Each row of a before or after table is a point. The points were changed in one or more steps. Then noise was added and the rows were shuffled. The steps act on how far a point lies along the listed directions, d1 being the first. Name the steps. A step turns or swaps two directions, mirrors them in a line or flattens them onto one, adds a multiple of one to another, or multiplies one. Angles are multiples of 10 degrees, from the lower direction toward the higher: turns from -170 to 170, lines from 10 to 170 but not 90. Use the fewest steps. Two steps may share a direction if one is a turn and the other turns, adds or multiplies; they go together, in the order done. Otherwise the lowest direction goes first.
(in the rows, 128 means zero)

Directions:
(1): [ 79 106]
(2): [106 177]
Before, 11 rows:
[[125 156]
 [130 108]
 [ 92 139]
 [ 84 135]
 [121 149]
 [132 149]
 [129 161]
 [139  95]
 [144 123]
 [129 152]
 [110 103]]
After, 11 rows:
[[158  48]
 [ 35 152]
 [162 114]
 [109 179]
 [125 185]
 [132 178]
 [ 94  71]
 [ 50 162]
 [117 195]
 [136  79]
 [124 208]]
Steps: multiply d1 by 2; multiply d2 by 2.5

Directions:
(1): [185 124  97]
(2): [151  90 176]
(3): [148 181 160]
Before (13 x 3):
[[124  95  87]
 [195 110 136]
 [ 76 120 121]
 [172  71 134]
 [122 102 145]
 [151 116 173]
 [ 85 106 137]
 [210 100 161]
 [103 117 109]
 [123 109 173]
 [211  96 110]
 [107  91  87]
 [151 125 161]]
After, 13 rows:
[[174 106  69]
 [180 136 205]
 [128 115 184]
 [133 107  84]
 [169  90  54]
 [180 148 173]
 [199  95 138]
 [105  92  82]
 [120  91 161]
 [215 149 147]
 [139  91 132]
 [115  76 100]
 [132 129 178]]
Steps: multiply d3 by 1.6; turn d1 and d3 by 50 degrees

Directions:
(1): [105 153 195 124]
(2): [ 65 137 102  98]
(3): [ 95  77 138 172]
Before, 13 rows:
[[126 108 142 137]
 [105 142 120 126]
 [128 115 107 125]
 [111 116 117 123]
 [ 99 121 153 140]
 [130 164 116 100]
 [121 130 107 130]
 [108 130 143 129]
 [139 142 164 109]
 [122 106  87 132]
 [115 139 149 131]
 [ 90 125 145 131]
 [174  81  56 167]]
After (13 x 4):
[[ 95 125 100 109]
 [110 141 107 117]
 [ 61 114 112 125]
 [115 133  78 102]
 [ 88 107 122 143]
 [ 71 145 106 117]
 [249 135  79 139]
 [124 132 107 108]
 [ 95 122 127 131]
 [106 122 139 142]
 [ 92 167 138 100]
 [141 121 177 135]
 [147 103 128 142]]
Steps: turn d1 and d3 by 50 degrees; multiply d2 by 2.5

Directions:
(1): [ 93 194 109 153 114 140 154  67]
(2): [180 141 145 100 187 135 101  72]
(3): [107 196 184 111 143 114 108 173]
(4): [ 51 105 105  76 159 133 104 116]
(5): [137 146  94 148 139 210  90 159]
Before:
[[223 102  72 172 148 195 135  91]
 [158  83  62 183  50 166 145 169]
 [143 166 145  93 143  75 106  96]
 [107 164 127 202  82 130 186 151]
 [101 134 137 152 120 100 146  93]
 [115 118 157 139 102 137 133 165]
 [ 73 137 110 119 146 175 107 146]
 [205 118 105 135 134 136 188  62]]
After (8 x 8):
[[137 137 185  45 179  97 129 161]
 [178 174 182  89 212 149  71 177]
 [ 76 110 141 130 131 100 131 123]
 [100 150  94 151 132 183 137  93]
 [126  96 138 152  94 148 143 148]
 [ 72  70 105 125 125 147 123 201]
 [147 115 108 102 124  65 126  78]
 [130 158 141 125 102 168  76 251]]
Steps: swap d1 and d4; turn d2 and d5 by -20 degrees; multiply d3 by -1
